Every row gives one point. The window is the flat piece filled in between its corners: a triangle in 3 columns, a solid with four corners in 4, and so on. A path goes straight from each point to the next, and from the last back to the first. After which points does the path pass through the window?

Window, 3 rows:
[[ 0.04 -0.52 -0.75]
 [ 0.15 -0.41  0.24]
 [-0.38 -0.07  0.04]]
Path:
(1): [0.04 0.10 0.06]
(2): [ 0.10 -0.10 -0.11]
(3): [-0.23 -0.83 -0.17]
(4): [-0.57 -0.39 -0.29]
(5): [-0.26  0.09 -0.13]
(6): [ 0.09 -0.14 -0.47]
(7): [-0.33 -0.72 -0.28]
(8): [-0.10 -0.39  0.31]
Through the window after points: 2, 6

Window (4 x 4):
[[-0.27  0.12  0.18  0.48]
 [-0.31 -0.18 -0.09  0.12]
 [ 1.01  0.08  0.21 -0.32]
 [ 0.20 -0.21 -0.03  0.34]]
Path:
(1): [ 0.33  0.18 -0.05  0.12]
(2): [ 0.93 -0.83  0.27 -0.09]
(3): [ 0.36 -0.66  0.02  0.33]
(4): [-0.14  0.76 -0.08  0.28]
(5): [-0.11  0.12 -0.45  0.36]
(6): [ 0.06 -0.32  0.38 -0.21]
(7): [-0.21 -0.28  0.12  0.21]
(8): [-0.24  0.12 -0.11  0.24]
(9): [-0.36  0.17 -0.45  0.24]
(10): [-0.09 -0.50  0.35  0.01]
(11): [-0.01 -0.14  0.43  0.59]
(12): [-0.26  0.36 -0.19  0.13]
Through the window after points: 3, 5, 7, 9, 11

Window, 6 rows:
[[-0.11 -1.00  0.00  0.27 -0.75 -0.02]
 [ 0.03  0.70 -0.08 -0.43  0.07 -0.44]
 [-0.14  0.01  0.15 -0.14  0.22  0.51]
 [ 0.30  0.12 -0.35 -0.20 -0.50  0.35]
 [ 0.03 -0.06 -0.14  0.03  0.63  0.24]
 [-0.34  0.45 -0.03  0.30  0.23 -0.30]]
Path:
(1): [-0.64 -0.95 -0.20 -0.29 -0.37  0.08]
(2): [-0.64 -0.50 -0.50  0.31 -0.50 -0.13]
(3): [ 0.47 -0.60  0.52 -0.08 -0.31  0.32]
(4): [ 0.26 -0.03  0.18  0.15  0.07  0.05]
(5): [-0.37  0.21 -0.64 -0.30 -0.41 -0.36]
(6): [-0.01  0.07 -0.35 -0.26 -0.23  0.26]
(7): [ 0.21  0.15  0.07  0.05 -0.25 -0.04]
(8): [-0.04  0.47  0.17 -0.06  0.18 -0.17]
(9): [-0.20  0.37 -0.31 -0.09 -0.02 -0.37]
(10): [-0.41  0.52 -0.43 -0.54  0.21 -0.09]
(11): [0.42 0.37 0.21 0.56 0.19 0.20]
(12): [ 0.07  0.05  0.46  0.37 -0.01 -0.18]
(13): [-0.50 -0.49 -0.53 -0.26  0.00  0.20]
(14): [-0.24  0.27 -0.71 -0.32  0.65 -0.02]
(15): [ 0.07  0.24  0.42  0.10 -0.08 -0.05]
(16): [ 0.50  0.00  0.12  0.14 -0.40  0.14]
Through the window after points: 2, 6, 8, 14

Window (6 x 6):
[[-0.26  0.39  0.08  0.77 -0.73  0.00]
 [-0.48 -0.09  0.28  0.06  0.36  0.38]
 [-0.13 -0.07  0.32 -0.49  0.40 -0.05]
 [-0.23 -0.10 -0.24  0.21 -0.72  0.04]
 [ 0.10  0.05  0.32 -0.56  0.27  0.69]
 [-0.15  0.16 -0.44  0.33 -0.10 -0.14]]
Path:
(1): [-0.03 -0.08  0.11  0.81 -0.14 -0.27]
(2): [ 0.08 -0.12  0.19 -0.14  0.00  0.52]
(3): [-0.33  0.75  0.26 -0.51  0.16  0.30]
(4): [-0.75  0.40 -0.25  0.34  0.19  0.07]
(5): [ 0.06 -0.29  0.23  0.11 -0.36  0.35]
(6): [ 0.36 -0.27  0.20 -0.11  0.18 -0.19]
(7): [-0.78  0.31  0.18 -0.26  0.14  0.26]
(8): [-0.36  0.52 -0.36 -0.42 -0.22  0.07]
(9): [-0.16 -0.18  0.64  0.95 -0.18  0.27]
(10): [ 0.27 -0.18  0.25  0.24  0.28  0.44]
(11): [-0.31  0.17  0.18 -0.23  0.30  0.28]
(12): [-0.25  0.18 -0.28 -0.46 -0.25  0.42]
(13): [ 0.12 -0.20  0.41  0.36  0.05  0.09]
(14): [ 0.69  0.16  0.36  0.35 -0.12 -0.38]
(15): [-0.61  0.10 -0.19 -0.07 -0.28  0.30]
(16): [-0.45  0.54 -0.13 -0.22 -0.24  0.38]
Through the window after points: 2, 6, 8, 12

Window, 8 rows:
[[ 0.04  0.58  0.22 -0.26  0.12 -0.26  0.25 -0.03]
 [ 0.39 -0.70 -0.31 -0.25  0.56 -0.20  0.38  0.04]
 [ 0.03  0.45 -0.10  0.01 -0.52 -0.21  0.13 -0.43]
 [ 0.44  0.24  0.19 -0.40 -0.42 -0.02  0.15  0.03]
 [ 0.04  0.33 -0.02 -0.57 -0.26 -0.53 -0.20  0.00]
 [-0.31 -0.20 -0.40  1.14 -0.34  1.14 -0.58  0.31]
 [ 0.10  0.27  0.48  0.01 -0.33 -0.16 -0.30 -0.35]
 [ 0.05 -0.17 -0.39 -0.17  0.35  0.62 -0.07 -0.29]]
Path:
(1): [ 0.30  0.33  0.15 -0.19 -0.03 -0.29 -0.18  0.01]
(2): [ 0.20  0.63 -0.05  0.60 -0.02 -0.07 -0.37 -0.15]
(3): [-0.28 -0.01  0.35 -0.66 -0.64  0.41  0.16 -0.08]
(4): [-0.57 -0.17  0.08  0.08 -0.74  0.01  0.29  0.03]
(5): [ 0.79  0.64  0.33 -0.25  0.46 -0.27 -0.38 -0.43]
(6): [ 0.53  0.14 -0.04 -0.19  0.21 -0.25 -0.04 -0.38]
(7): [-0.11 -0.24  0.08 -0.84 -0.06 -0.40  0.57  0.18]
(8): [-0.15 -0.24  0.16 -0.26  0.17 -0.22  0.35 -0.24]
(9): [ 0.49  0.52 -0.48 -0.33 -0.36  0.02 -0.57  0.11]
(10): [ 0.36  0.37 -0.10  0.37  0.08 -0.20 -0.12  0.15]
(11): [-0.21 -0.14 -0.03 -0.42 -0.35  0.44  0.00 -0.49]
(12): [-0.02  0.23  0.21 -0.25 -0.29 -0.34  0.20 -0.17]
(13): [ 0.32  0.53  0.19  0.10 -0.19  0.01 -0.23 -0.13]
(14): [ 0.80  0.58 -0.15 -0.06 -0.28  0.04 -0.14  0.05]
(15): [-0.24 -0.19  0.23 -0.17 -0.26  0.09  0.08 -0.13]
(16): [-0.35  0.27 -0.22 -0.58 -0.55 -0.07  0.39 -0.20]
Through the window after points: 4, 8, 10, 14, 16

Window (9 x 9):
[[ 0.04  0.11 -0.11  0.75 -0.24  0.16 -0.56 -0.33 -0.74]
 [-0.50  0.07  0.34  0.55  0.00  0.03 -0.40  0.14 -0.08]
 [-0.34  0.36  0.23  0.40 -0.39  0.86  0.93 -0.50  0.50]
 [ 0.22 -0.03  0.29  0.20  0.19 -0.25  0.45  0.40 -0.26]
 [ 0.66 -0.45 -0.11 -0.20  0.68  0.43  0.36 -0.44  0.13]
 [ 0.07  0.30 -0.15  0.04 -0.02  0.37  0.36  0.13  0.24]
 [-0.53 -0.02 -0.08 -0.13  0.37 -0.38  0.01 -0.33 -0.05]
 [ 0.28 -0.57 -0.25  0.09 -0.15  0.40  0.18 -0.11  0.31]
 [ 0.06 -0.27 -0.12  0.06  0.24 -0.35 -0.43 -0.64  0.51]]
Path:
(1): [-0.07  0.25  0.19 -0.16 -0.15  0.09 -0.62 -0.66  0.13]
(2): [ 0.28 -0.11  0.37 -0.10 -0.11  0.35  0.19 -0.08 -0.17]
(3): [-0.31  0.07 -0.37  0.74  0.16  0.22  0.00 -0.24 -0.10]
(4): [ 0.14 -0.58 -0.35  0.23  0.33 -0.12  0.58 -0.25  0.31]
(5): [ 0.22 -0.18  0.03  0.00 -0.14  0.53 -0.17 -0.14  0.14]
(6): [ 0.04  0.13  0.32 -0.07 -0.11  0.25  0.12 -0.43  0.18]
(7): [ 0.19 -0.35 -0.32  0.58  0.24  0.18  0.05 -0.11  0.16]
(8): [ 0.49 -0.69 -0.43  0.63  0.57 -0.06  0.53  0.45 -0.45]
Through the window after points: 4

Window, 9 rows:
[[-0.05 -0.18  0.27 -0.01  0.35 -0.44 -0.23  0.17  0.27]
 [-0.21  0.07 -0.31  0.76 -0.11  0.32 -0.25 -0.04  0.30]
 [-0.23  0.57  0.08  0.09 -0.07 -0.08  0.23 -0.67 -0.39]
 [ 0.30 -0.39 -0.21  0.15  0.15 -0.27  0.60  0.06  0.65]
 [ 0.09 -0.27 -0.03 -0.16 -0.25 -0.31 -0.45  0.09  0.65]
 [ 0.16  0.52  0.16  0.27 -0.24  0.62 -0.12  0.45  0.43]
 [-0.29  0.59 -0.07 -0.28  0.36  0.54  0.32 -0.60 -0.19]
 [ 0.34 -0.46 -0.29 -0.03  0.11 -0.42 -0.09  0.01 -0.08]
 [ 0.79 -0.50  0.07  0.37  0.27 -0.39 -0.30  0.00  0.86]]
Path:
(1): [ 0.13  0.35 -0.18  0.14  0.17  0.06 -0.06 -0.24  0.26]
(2): [ 0.15  0.23 -0.12  0.21  0.17 -0.13 -0.21 -0.01  0.48]
(3): [ 0.14 -0.74  0.17 -0.38 -0.34 -0.09  0.07 -0.19  0.30]
(4): [ 0.29 -0.38  0.17  0.16 -0.21  0.36 -0.27 -0.25 -0.18]
(5): [-0.12  0.04 -0.23 -0.21 -0.10 -0.74 -0.33  0.26  1.11]
(6): [ 0.19 -0.15 -0.42  0.02  0.35 -0.83 -0.42  0.05  0.33]
(7): [-0.01 -0.14  0.48 -0.07 -0.73  0.64 -0.07  0.02  0.67]
(8): [-0.10 -0.33  0.24  0.13 -0.28  0.22  0.42 -0.22  0.03]
Through the window after points: 2, 4, 6

Window:
[[ 0.39  0.37 -0.18 -0.82 -0.29 -0.24 -0.47 -0.12 -0.22 -0.28  0.74]
 [ 0.41  0.43 -0.48  0.23 -0.53 -0.07 -0.25  0.42 -0.34 -0.27  0.48]
 [ 0.10  0.17  0.46  0.52 -0.25 -0.07  1.06 -0.22  0.11 -0.04 -0.47]
 [-0.03 -0.38 -0.16  0.19  0.25 -0.26 -0.08  1.00  0.02  0.12  0.11]
 [-0.72  0.09  0.26  0.16  0.29 -0.18 -0.25  0.32 -0.14 -0.02 -0.77]
 [-0.21 -0.05  0.43  0.31 -0.31  0.08  0.37 -0.27  0.21 -0.14  0.58]
 [ 0.48  0.14 -0.16  0.08 -0.08  0.07 -0.11 -0.67 -0.29 -0.20  0.34]
 [ 0.09 -0.26 -0.26  0.00 -0.67  0.38  0.01  0.15 -0.64  0.39  0.14]
 [-0.12 -0.45  0.56 -0.01 -0.27 -0.10 -0.29 -0.18  0.33  0.02 -0.53]
 [ 0.33 -0.07  0.09  0.07 -0.03 -0.15  0.06  0.00 -0.74 -0.95 -0.57]
 [ 0.67  0.14  0.19 -0.24 -0.18  0.45 -0.36  0.02 -0.53 -0.32  0.07]]
Path:
(1): [-0.22 -0.41 -0.40  0.06 -0.45  0.48  0.00  0.13  0.26  0.02 -0.16]
(2): [-0.12  0.38 -0.11 -0.61  0.03  0.43 -0.18  0.07  0.08 -0.30  0.17]
(3): [ 0.46  0.01 -0.07 -0.23 -0.30 -0.51 -0.31  0.08 -0.38 -0.17  0.47]
(4): [ 0.10  0.22  0.58 -0.27 -0.28 -0.83  0.04  0.51 -0.77  0.07 -0.06]
(5): [ 0.16  0.02 -0.24  0.21 -0.18  0.47  0.21 -0.41  0.34 -0.23  0.07]
(6): [-0.01  0.18 -0.32  0.25 -0.52  0.23  0.47  0.04  0.21 -0.31 -0.10]
(7): [ 0.16 -0.01  0.21  0.01  0.05 -0.16 -0.37  0.05 -0.37  0.12  0.24]
(8): [ 0.38  0.38  0.39  0.33  0.13 -0.38 -0.11  0.30 -0.66 -0.36 -0.09]
Through the window after points: 2, 4

Window (12 x 12):
[[ 0.15 -0.71 -0.28 -0.20  0.02  0.04 -0.39  0.06 -0.33 -0.16  0.21  0.15]
 [ 0.41 -0.10 -0.60  0.31 -0.29  0.26  0.50  0.16 -0.49 -0.32 -0.30 -0.41]
 [-0.52  0.23 -0.32 -0.06 -0.39  0.36 -0.50 -0.21 -0.23 -0.01 -0.31  0.18]
 [-0.07 -0.08 -0.13  0.02 -0.39 -0.11 -0.29 -0.36 -0.35 -0.95 -0.14  0.12]
 [-0.09 -0.28 -0.44 -0.16 -0.06 -0.58  0.61 -0.11 -0.24  0.06 -0.22 -0.08]
 [-0.01  0.04  0.17  0.09  0.72  0.02  0.36 -0.62  0.76  0.02  0.18  0.21]
 [ 0.19 -0.47 -0.53 -0.45 -0.67  0.14  0.48 -0.70 -0.04 -0.06 -0.17 -0.89]
 [ 0.34 -0.39 -0.92 -0.03 -0.75  0.15  0.75 -0.26 -0.15 -0.23 -0.55  0.23]
 [-0.46  0.03 -0.18 -0.39 -0.04  0.22 -0.69  0.63  0.28 -0.54 -0.44  0.24]
 [-0.10  0.54 -0.31  0.09  0.39 -0.20 -0.09 -0.30  1.14  0.02  0.84  0.07]
 [ 0.15  0.34  0.33 -0.75  0.03  0.21 -0.54  0.71 -0.21 -0.31  0.36  0.49]
 [ 0.01  0.07  0.48  0.41  0.12 -0.18  0.62  0.11  1.19  0.35  0.95  0.09]]
Path:
(1): [ 0.31  0.09  0.02  0.11  0.10  0.01  0.07 -0.35  0.48 -0.02  0.11  0.00]
(2): [ 0.65  0.01 -0.36 -0.03 -0.06  0.04 -0.71  0.05 -0.19 -0.16 -0.61  0.09]
(3): [-0.39 -0.13 -0.09 -0.04 -0.43 -0.10  0.17 -0.40 -0.19 -0.92  0.19  0.10]
(4): [-0.09 -0.10 -0.41 -0.05 -0.27  0.29  0.20  0.09 -0.23 -0.33  0.01 -0.04]
(5): [ 0.25 -0.05 -0.27 -0.16  0.03 -0.19 -0.13 -0.30  0.00 -0.23 -0.25 -0.05]
(6): [ 0.37  0.11 -0.18 -0.08 -0.08 -0.12 -0.08 -0.16 -0.14 -0.06 -0.39 -0.07]
(7): [-0.57 -0.69 -0.41 -0.26 -0.32  0.33  0.34  0.42 -0.15 -0.50  0.19  0.19]
(8): [-0.41  0.14 -0.28 -0.37 -0.08  0.31 -0.01 -0.03  0.35 -0.36  0.23  0.09]
(9): [ 0.26 -0.06 -0.42  0.08 -0.10 -0.24 -0.14 -0.29 -0.14 -0.12 -0.22 -0.06]
(10): [ 0.36  0.26 -0.06  0.00 -0.20 -0.13 -0.05 -0.06  0.69 -0.09  0.01  0.21]
(11): [-0.51 -0.06 -0.49 -0.09  0.35  0.21  0.20 -0.40  0.03 -0.11  0.39  0.01]
(12): [-0.39 -0.28 -0.23 -0.30  0.19  0.10  0.01 -0.06 -0.31 -0.27  0.27 -0.14]
(13): [ 0.25 -0.17 -0.27  0.02 -0.47  0.05 -0.24 -0.15  0.09 -0.18 -0.17  0.13]
(14): [ 0.51  0.18 -0.24  0.25  0.03 -0.15 -0.26 -0.53  0.67  0.11 -0.23  0.04]
(15): [-0.72 -0.23  0.03 -0.46 -0.18  0.28  0.04  0.83 -0.59 -0.67  0.43  0.42]
(16): [-0.23 -0.17 -0.29  0.00  0.41  0.13  0.55 -0.22  0.10 -0.22 -0.03  0.07]
Through the window after points: 2, 10, 12, 16
